Every row gives one point. Examples show where two turns around zero, p and q, send a point. Where does a point land after both, in the order given? Backwards means that the second turn is done in reverse. Each puzzle has new turns, and all numbers are rounded.

Turn p:
51 62 86 => -39 21 109
-78 -31 -28 => -27 -15 -83
-12 -204 -14 => 56 -181 -78
-115 -46 196 => -198 -117 27
121 128 -316 => 260 240 -74
32 91 76 => -53 52 98
Turn q:
86 -126 -41 => 110 18 -112
207 128 254 => 191 94 280
-100 -80 -46 => -46 -91 -90
-176 -6 -85 => -158 -90 -72
-17 84 -82 => -96 69 -6
Where do these land?
q, then p: -74 51 61 => -72 -81 -5
p, then q: -15 71 80 => -48 -72 65
p, then q: 210 -26 -4 => 189 31 91
p, then q: -124 230 -20 => -232 31 119
q, then p: 141 -279 -45 => 308 63 25
q, then p backwards: -139 -48 -72 => -134 -81 49

Turn p:
-5 158 -215 => 200 -7 -176
-113 -31 -17 => -76 -40 -81
168 -63 246 => -72 108 275
-67 -63 47 => -100 -24 -1
188 -56 -62 => 135 -74 136
-171 55 1 => -87 37 -153
Turn q:
212 -200 -56 => 59 -238 -168
137 -36 -7 => 81 -112 -31
105 19 -130 => 136 -5 -99
-264 78 21 => -154 218 71
-144 96 57 => -70 130 107
-46 43 116 => -52 6 121
Where do these land?
q, then p backwards: 14 336 81 => 316 87 110
p, then q: 37 -191 26 => -179 -77 26
p, then q backwards: 82 -96 -66 => 112 5 88
p, then q: -123 -72 75 => -114 111 -25
q, then p: 62 114 -162 => 196 39 57
p, then q: -71 -92 46 => -114 49 -17

Turn p:
-205 120 112 48 => -72 156 134 154
-29 15 -99 -150 => 19 100 -11 -151
100 90 106 102 => 112 -65 15 151
143 -24 79 -102 => 126 -105 69 -78
-80 114 -219 196 => -67 149 -248 132
151 -285 29 5 => -68 -293 -19 -119
-80 -30 -8 -100 => -49 58 61 -89
Turn q:
161 90 -196 -220 => 123 120 -290 -85
-224 -110 25 -4 => -119 -22 157 -153
-115 44 71 178 => -160 -56 112 104
176 97 29 -155 => 166 151 -109 55
89 -91 70 127 => 74 -135 71 92
-86 -30 1 73 => -83 -56 58 -13
Where do these land?
p, then q: 11 33 124 -45 => 73 5 83 80
q, then p: -82 -60 -166 107 => -173 17 20 -136
q, then p: -196 -101 -53 62 => -118 34 176 -95
q, then p: 169 19 140 171 => -51 -195 -83 174
p, then q backwards: 91 3 -97 -341 => -56 -214 -39 -289
q, then p: 6 106 52 47 => -31 30 -31 116

Turn p:
-52 98 111 -4 => -99 37 43 108
123 -121 72 -170 => -96 -13 100 -211
-252 -77 -191 -65 => -25 -22 -329 -27
34 102 -102 50 => 113 95 -18 48
147 -1 110 190 => 107 -97 205 83
Turn q:
139 -51 -55 83 => -6 -86 -124 95
-10 -63 61 -3 => -32 -47 65 21
-116 141 -46 96 => -20 208 -31 12
-63 109 221 -182 => 171 34 251 -69
-168 43 -66 148 => -142 187 -27 23
217 -181 -114 -142 => 28 -297 -132 -82
Where do these land?
q, then p: -51 59 -249 50 => 52 185 -183 -17
q, then p: -150 43 150 -55 => -151 26 140 82
q, then p: -160 -165 -27 0 => -183 -42 -127 49
p, then q: 143 91 -15 -100 => 168 68 78 -10
q, then p: 218 -28 141 106 => 182 -196 83 31

Turn p:
152 105 146 76 99 156 => 62 -90 97 -194 100 161
-63 -168 -103 54 -67 87 => -101 -53 -63 186 -3 79
-73 -112 155 -196 -54 -116 => 10 -56 -101 -52 -260 -114
8 -165 -116 42 -103 -137 => 79 17 -85 233 -46 -41
-125 126 5 38 -71 -154 => 7 150 134 32 -77 -119
216 193 35 13 -87 173 => 73 126 4 -178 93 248
-115 21 -123 -27 282 -10 => -130 -93 13 -25 192 -214
Turn q:
40 -11 -269 107 -46 -22 => 66 -87 -268 62 8 -18
-80 -68 173 -162 -39 -78 => -75 115 152 -128 -94 -88
13 -28 90 74 -112 38 => -90 20 36 112 -76 17
154 -202 -18 -51 2 14 => 75 -117 9 -48 -212 34
-193 64 46 67 204 -105 => -21 -56 98 -46 238 -169
223 47 -30 95 -147 -97 => 148 76 -76 207 -129 -1
-158 198 8 -129 138 249 => -103 49 49 -159 266 224
Where do these land?
q, then p: 74 -218 -60 151 170 -123 => 203 -134 -128 192 -104 -14
p, then q backwards: 94 -285 194 7 129 -13 => 143 -239 -151 126 162 43
q, then p: 130 -6 28 -96 -244 66 => -87 217 58 3 -14 180
q, then p: 122 109 55 -65 -6 -13 => 58 35 40 -117 49 109
p, then q: -82 129 -156 -158 -194 94 => -73 155 -143 -15 258 48
p, then q: -68 147 -164 9 84 72 => 13 -1 88 -90 212 -67
p, then q: -69 29 -54 -160 36 -62 => 45 87 -95 -55 45 -125
p, then q: -118 -36 212 102 -53 -119 => -93 107 95 135 -197 -40
p, then q: -82 129 -55 209 79 96 => -70 -51 251 -15 122 -8

Turn p:
220 2 -172 205 121 -6 => 146 -274 -24 159 103 -43
150 -139 155 10 106 7 => 78 -128 208 -78 -59 47
-146 -23 -8 188 -114 -105 => -85 116 69 187 45 -138
116 224 -147 -19 -40 100 => 110 -71 -277 15 -42 -38
8 -16 159 -20 63 -217 => 78 82 182 -119 94 -90
-62 43 -154 -192 -234 134 => -223 27 -269 -71 -107 -2
-35 -87 125 53 -112 47 => -77 41 109 36 -142 -35
-142 -12 36 -82 149 185 => 5 83 -13 3 -43 275
-110 8 6 -142 60 -145 => -34 125 16 -131 149 23
Turn q:
50 -123 -36 41 66 -157 => -20 -185 -8 63 -86 -60
-29 276 57 -21 139 49 => -36 179 -50 -48 160 -197
-118 -178 305 2 -154 -43 => -158 1 311 128 -31 158
-4 14 44 60 119 323 => 1 97 -136 69 271 134
55 -183 -201 42 -16 -130 => 77 -204 -95 30 -193 31
87 105 -49 -152 161 24 => -72 -20 -130 -164 99 -108
-108 -109 -233 17 -34 -22 => 42 -12 -163 44 -208 79
-43 72 134 -38 -163 -70 => -11 97 209 -44 -50 -11
110 125 -22 48 -118 25 => 176 46 60 -78 37 -28
Where do these land?
p, then q: 132 -142 63 121 -97 35 => -27 -59 191 109 -85 84
p, then q: -114 79 -124 -140 111 0 => -8 60 -230 -64 76 -14
p, then q: 114 63 -55 163 -7 -165 => -3 -212 32 78 -25 -145
p, then q backwards: 17 147 54 -193 72 99 => 26 24 -197 -105 -110 117
p, then q: -32 -65 68 -11 -241 -37 => -52 118 124 19 -181 -66
q, then p: -138 -34 -19 -229 242 -3 => -186 192 -121 75 179 89
p, then q: 66 154 -139 303 64 45 => 243 -220 -44 178 28 -59
p, then q: 114 -183 -6 119 -171 21 => -62 -31 161 171 -159 71
q, then p: -159 -18 160 -134 27 5 => -2 247 -19 56 -20 71

Turn p:
-29 5 99 -48 82 100 -38 37 => -36 22 28 -102 44 35 -106 73
-76 -9 -64 137 -10 133 -5 32 => 103 -66 78 76 75 109 -52 18
-44 46 -207 -185 3 7 190 -240 => -153 -9 -110 70 -67 101 -37 -344
-242 -46 -132 -176 -13 -218 -57 34 => -224 -125 -192 68 -88 126 156 76
159 88 -38 -31 30 -136 -95 217 => 68 205 -143 2 25 -53 132 151
-99 48 160 99 -1 -79 52 58 => -5 -43 144 -116 7 20 138 67
0 -52 134 191 117 -39 -108 -13 => -13 -53 147 -6 159 -132 24 127
139 -143 137 96 25 -36 -1 183 => 177 -30 -32 -137 71 -158 41 140
193 63 -90 -84 -233 267 61 -307 => 84 100 79 146 -226 -48 -296 -308
Turn q:
-47 -14 -141 -169 -66 113 176 55 => -63 115 -156 14 -109 164 135 58
-133 168 60 8 -71 181 250 62 => 57 213 -22 225 2 124 179 -84
102 -48 8 -63 314 -155 38 44 => -76 59 -33 -188 260 46 -153 64
-59 50 203 104 100 145 -120 94 => -34 -63 88 257 165 -63 -50 -1
62 101 68 105 134 2 -57 52 => 69 22 65 72 137 -27 -137 26
272 60 6 180 -90 -13 37 1 => 283 -44 150 -41 -10 60 -24 96
-37 173 -119 -254 -74 -38 -160 -260 => -127 -4 -34 -60 -300 85 -220 -209
31 -214 22 57 145 -48 -200 -236 => -31 -314 -68 -139 98 -94 -122 -114
-58 -120 89 -108 -111 45 90 25 => -116 -28 28 5 -27 62 202 -6
-71 -59 -51 111 -72 -201 -53 76 => 20 40 35 -109 -33 -238 40 55
-62 -98 -145 29 -208 -30 0 87 => 20 4 -54 -34 -182 -117 151 115
Where do these land?
p, then q: -10 -108 -47 -13 118 -131 -215 85 => -3 153 -124 -24 90 -156 9 163
q, then p: -54 -111 -96 -169 -58 66 40 -161 => 15 -139 -62 94 -114 118 -104 -135
q, then p: 176 -104 132 202 100 95 123 65 => 98 54 -84 -180 262 -109 -72 -24
p, then q: 116 151 -83 12 -108 -107 -142 157 => 210 211 73 67 -39 21 6 105
p, then q: -94 115 246 -196 39 -155 30 -162 => -248 146 18 48 -126 -54 160 -210
p, then q: 135 12 18 -75 -220 -19 -46 175 => 116 84 117 -32 -196 63 14 168
p, then q: -42 158 -13 168 142 139 -84 -36 => -6 -15 72 179 219 -5 -121 -52
p, then q: 83 83 73 -103 -6 19 184 -13 => -55 16 22 -32 -140 138 -54 -133
q, then p backwards: -57 -100 -125 13 -6 -117 31 -86 => 81 -78 74 -112 15 -73 113 47
q, then p: -35 114 -189 -12 122 146 242 119 => 144 236 1 146 135 189 -12 -84
q, then p backwards: -217 -211 84 173 -124 62 -165 -142 => 29 -265 -41 103 -80 -240 92 -199

Turn p:
-160 134 23 -36 22 -75 -177 19 -12 => -159 143 -95 -74 38 102 -105 -10 -9
-147 62 94 -79 -1 -85 175 -157 -171 => -168 58 190 -12 -127 56 88 -193 13
227 -231 -47 142 -147 -155 102 -7 83 => 157 -40 43 137 -194 -218 80 214 -78
-77 178 -113 -128 -10 122 -39 -126 79 => 31 93 -139 -161 63 37 76 -171 101
294 -63 -65 -4 -159 135 -50 12 55 => 333 -90 -78 -20 -78 6 14 106 25
21 -34 -54 204 87 -44 195 -126 -173 => -24 -20 104 245 -38 -9 182 -118 -139
55 -177 -146 14 -113 204 72 -32 131 => 140 -215 -125 -53 -17 -122 170 41 60
-80 41 -169 -204 19 76 -64 75 13 => 4 -5 -59 -263 133 24 26 -29 -45
-35 -90 214 15 316 -42 -247 79 -18 => -136 -69 -21 106 124 -10 -405 -46 -90
-76 -19 167 138 -15 -127 24 107 -160 => -172 2 139 154 -57 117 -51 113 -47
-77 41 101 -45 180 -142 35 209 4 => -148 69 179 3 179 -30 -142 72 -24
54 159 -4 -17 -178 133 -27 -53 169 => 139 76 -138 -62 -25 46 65 19 234
Turn q:
14 224 21 -133 -157 89 -192 144 208 => 169 52 -119 -102 47 69 73 295 217
73 121 -24 42 107 -117 -80 -9 -77 => 68 2 -159 101 -40 -83 -37 14 -98
187 -8 99 10 37 -26 268 192 72 => -56 -27 162 160 -18 -101 294 83 -33
-37 -100 103 21 188 -118 -5 -55 69 => -55 -148 3 87 146 -129 -68 -61 -23
52 -43 -131 -9 -205 221 -59 139 24 => 80 50 63 -66 -94 294 99 57 104
-37 -10 108 87 139 19 58 -345 -17 => 25 76 19 -62 187 -175 -96 -260 -100
-12 34 8 14 -178 51 -354 22 -302 => 252 1 -45 -118 -205 173 -274 106 -125
-9 -188 -25 -176 -109 -46 128 178 -19 => -175 -167 139 -65 -155 55 105 82 48
-53 -131 -86 71 -111 -221 -116 -83 -57 => -2 -92 -26 37 -183 -32 -216 -121 105
-115 123 54 152 178 21 105 28 46 => -99 147 -6 161 184 -57 -22 35 -67
62 -62 -107 -116 120 179 141 -154 125 => -81 -3 -43 -125 163 50 217 -195 2
-125 40 -22 38 -8 -52 105 -58 -73 => -127 110 12 -7 -33 -62 -76 -36 -32
Where do these land?
q, then p: 127 69 26 86 -57 121 93 -108 45 => 106 125 117 75 -13 -5 22 -120 88
q, then p: -10 87 105 135 -84 16 130 -36 -19 => -17 176 70 87 -15 83 -68 -1 86
q, then p: 183 -230 36 150 -58 -99 21 10 25 => 35 -82 -20 208 -236 -90 -27 26 89
p, then q backwards: -103 -116 10 82 -39 145 -115 0 -74 => -4 -95 -133 -106 117 -54 -96 89 -20
p, then q: -59 69 -144 197 -42 -45 32 136 -4 => -154 120 18 157 15 59 71 71 -119
p, then q backwards: 78 71 101 155 -43 -146 -218 -24 -41 => -96 140 -112 177 -16 -44 -97 113 -145
q, then p: 47 112 -181 -568 113 66 78 91 -35 => -112 -169 240 -410 121 -79 317 13 -122
q, then p: -34 -52 105 -229 -15 97 24 59 167 => -60 -116 163 -114 130 -163 -77 6 53
q, then p: -50 64 90 -140 369 -70 -192 80 -88 => -59 -148 2 -11 130 27 -7 57 -424
p, then q backwards: -104 -116 -45 41 -82 -104 58 14 -120 => 22 -32 -10 -94 20 -18 145 129 -120
q, then p: -73 43 -102 91 -61 19 88 -223 146 => -7 208 -103 -14 19 -106 8 -176 108

Turn p:
136 114 312 52 69 15 -186 -66 -94 => 153 183 128 -140 -187 136 -77 77 -162
35 134 41 -81 -86 45 -9 -120 -86 => -80 82 -64 -117 -116 -27 66 54 -82
-181 -21 -131 55 26 -248 34 44 114 => 17 -82 -28 27 221 -172 -132 -166 -1
-412 -33 11 81 92 -17 32 77 -119 => -164 14 -74 30 247 194 -160 -207 -84
124 0 11 97 -79 78 41 -116 289 => 24 -58 258 -88 -5 -128 176 24 99
41 157 137 40 -118 31 68 76 -163 => -136 151 34 87 -146 8 -31 44 -155
96 66 -131 -72 -119 2 -116 98 42 => -26 32 -50 4 -122 -135 -66 44 177
136 -438 -125 -65 -44 26 61 -11 -20 => 103 -400 -78 150 -82 83 108 29 109
-54 -88 -52 -108 130 13 109 17 186 => 34 -101 7 6 236 -14 54 107 86
81 109 -73 1 129 55 -34 1 -149 => 76 180 -132 42 -47 54 62 -5 14
Turn q:
79 -194 -97 69 83 105 18 91 -94 => -21 98 -93 183 87 134 -92 -60 59
-16 -196 262 -266 -63 5 19 -138 -214 => 197 43 143 102 -62 210 176 -39 -309
-69 -85 -49 193 -23 -33 -134 89 -118 => -110 -62 130 83 40 107 -179 -26 88
126 226 24 54 -115 -72 11 35 187 => -20 -107 -66 -68 -111 -215 16 198 78
-14 -198 -117 -53 -9 -25 -104 79 -30 => 70 -95 -53 49 81 185 -83 -78 41
-66 -36 -147 37 129 -103 80 -15 37 => -86 -41 -53 -13 111 -33 63 -160 94
-82 -120 -54 42 51 -11 45 149 25 => -4 18 4 27 112 105 18 -28 166
-83 -114 -288 87 -51 76 20 18 -16 => -179 -10 -153 -54 73 178 -102 -84 82
87 225 120 116 21 -15 -48 -161 240 => 6 0 7 -92 -253 -311 -8 18 56
65 13 56 -332 52 -40 100 -91 -300 => 100 22 3 79 178 27 161 -16 -394
-19 272 212 -58 -12 102 -117 -29 136 => 148 87 112 -191 -134 -212 -50 144 -42
-10 208 79 112 -62 13 111 -26 148 => -101 50 19 -108 -122 -176 81 131 83
Where do these land?
p, then q: -41 -15 -19 -58 -171 36 7 49 57 => 39 -62 88 -85 -6 103 35 -36 92
q, then p: -104 272 52 83 69 74 -102 52 -46 => 78 78 -35 -106 30 -21 -270 110 -95
p, then q: -64 -68 81 -53 -4 -95 759 42 82 => -293 194 365 355 344 60 136 -209 213
p, then q: -4 -51 77 71 6 -140 -26 45 79 => 86 -43 80 125 -63 -24 -54 -38 -44
q, then p backwards: -92 39 -53 -48 -32 -109 17 37 -41 => -85 -68 27 -25 2 22 59 -77 91
q, then p: -85 -90 -12 31 87 108 -73 -43 43 => -3 59 16 -173 -59 -36 68 31 27
p, then q: -69 -22 78 -90 59 28 -104 41 92 => 184 40 -16 -29 39 -9 -74 11 31
p, then q: 139 40 -102 -81 80 3 -129 31 -293 => -182 -87 -235 -75 -12 -3 -163 138 -27
p, then q: -65 -31 121 138 -45 93 -75 77 -43 => 31 114 100 -78 -146 33 -75 39 -57
p, then q: 317 -56 -336 -10 -15 -45 -118 -15 79 => -49 -267 -257 74 -172 -72 158 60 174
q, then p backwards: 213 -35 67 -57 -13 50 -109 -175 33 => 158 -22 14 29 -49 -178 -36 2 -197
q, then p: -145 18 47 74 -21 -2 -47 -141 -43 => -105 -35 -4 -136 -42 60 -33 45 -119

Turn p:
-111 17 140 -18 -150 -17 329 57 -114 -126 187 => 9 25 146 -193 109 143 -83 195 -232 186 -77
25 -4 -12 -69 219 94 -227 226 126 -117 -129 => -135 93 -55 104 54 43 -56 -228 83 -307 -99
-121 -13 11 38 -271 99 159 -109 -231 -108 37 => 79 -58 82 -193 -107 -23 -135 155 -50 247 -177
-116 -157 -26 51 96 96 -117 30 189 -34 76 => -210 124 -19 97 102 -105 -65 -128 59 42 9
-34 46 17 -190 206 -76 -64 -55 -103 217 -68 => 60 -211 -152 -83 100 -57 9 -37 39 -176 179
72 140 140 -89 80 80 -125 -28 129 192 -86 => 3 -45 26 -35 51 80 88 -77 262 -141 166
98 153 -173 -37 186 63 -31 -34 89 82 -34 => -39 -86 -143 41 -67 104 138 -209 36 -46 89
2 68 -94 203 61 -103 -154 75 41 187 -117 => 203 123 -60 115 -61 -94 33 -178 51 -69 151
-7 15 1 121 39 -140 -132 -96 68 -171 -8 => -76 27 92 181 -162 -51 -93 -2 -57 -50 75
75 -85 -41 87 12 -61 76 -73 95 81 -236 => 103 -72 120 104 -6 -146 193 -93 13 -7 -17
-20 -63 -36 -133 -285 -54 100 42 -28 -107 148 => -83 120 -8 -155 -51 -11 45 262 -109 84 -124
138 -118 74 34 -193 19 186 -35 -261 -97 229 => 86 -43 -27 18 38 119 -74 341 -94 235 -177
Turn q:
150 248 122 -181 -179 -206 -24 8 111 -100 111 => -31 -166 15 -51 -168 147 -55 -23 24 -151 366
-238 -64 -71 83 168 34 -44 108 -118 267 0 => -172 54 74 83 246 26 102 22 72 201 -195
-76 67 -172 -183 -131 10 -209 236 9 -16 117 => -169 -11 -29 149 -127 192 251 -164 -67 14 72
187 -26 181 180 -71 113 62 -117 118 156 -161 => 108 -149 12 -149 170 -178 -183 23 -222 -14 -8
64 -92 107 22 -109 -174 35 -105 57 -107 -256 => 159 -211 -170 -44 -17 -183 -63 -1 108 -87 36
129 141 171 226 -33 31 -213 -131 -88 30 -9 => -185 -161 82 34 -63 -132 -253 100 -150 -53 -41
-42 -57 -30 -126 146 44 107 201 -41 -178 -155 => -24 192 -187 -144 -54 -96 164 -63 126 46 4
100 114 -110 -75 29 30 61 -128 -146 -73 14 => 28 163 85 108 -82 -107 -25 61 14 -71 124
-31 -93 -147 150 129 -81 13 144 -23 138 96 => -23 61 -36 97 87 112 -26 22 19 289 -79
-41 66 -125 -30 88 -42 142 -130 198 -100 64 => 224 41 165 -85 -126 53 36 24 97 65 43
27 -179 106 -69 41 159 -105 -102 -92 6 25 => -38 97 -2 24 62 -40 -102 -127 -37 -178 -173
-229 -126 -33 4 -79 81 175 16 14 -23 154 => 123 89 -10 -21 73 206 154 126 15 -62 -150
Where do these land?
q, then p: 98 -8 -258 29 118 -89 -21 170 73 -86 -21 => 146 36 -81 -84 -55 -18 176 49 99 191 149
q, then p backwards: 249 -94 101 55 223 -171 -123 107 117 -46 -51 => -267 77 -125 97 72 227 -114 -107 -129 14 89
q, then p: 57 -20 8 -47 -172 -24 185 -15 -93 22 -24 => -28 45 -121 122 -4 157 -19 -28 -137 9 -56
q, then p: -40 69 192 151 20 219 -230 43 -200 61 -62 => 76 -25 67 -153 -19 -242 -250 -92 -162 -161 -4
q, then p: -35 -56 -116 -221 -110 -13 5 -72 54 -120 94 => -58 -23 133 68 -109 157 57 54 24 170 -110
p, then q backwards: 298 -43 -30 38 158 -102 -150 246 -159 58 88 => 28 -299 -54 -41 -274 -65 119 -15 -207 -45 119
q, then p: 71 70 -111 -135 98 43 172 -108 124 -75 19 => -28 -13 39 -6 -32 232 94 189 68 -19 86
q, then p: -147 -46 -93 -163 -53 19 107 -76 94 174 4 => -37 -165 116 130 149 173 58 -35 -12 50 0
p, then q: -93 -11 85 169 -169 69 -16 -184 41 69 56 => -66 -186 73 -47 160 162 -70 -82 -58 36 84
q, then p backwards: -142 -123 -156 -70 2 16 168 -221 7 -62 -25 => 167 -47 89 118 -147 -26 -31 125 -37 123 -198
p, then q: -89 143 231 200 -197 285 -157 36 -55 86 -82 => -11 -242 192 -204 -58 -3 -89 -294 -174 -65 123
p, then q backwards: -163 55 -41 -86 -53 -109 1 -136 26 -19 -164 => 48 182 66 -24 0 77 -70 -78 109 -97 -146
q, then p: 115 -110 118 83 235 -94 -58 325 21 -106 23 => -76 -3 -226 -241 -143 -187 107 -126 138 22 119
p, then q: -179 176 71 -5 -100 -48 116 -117 -49 44 145 => -153 74 31 67 130 192 11 -143 -52 -130 65
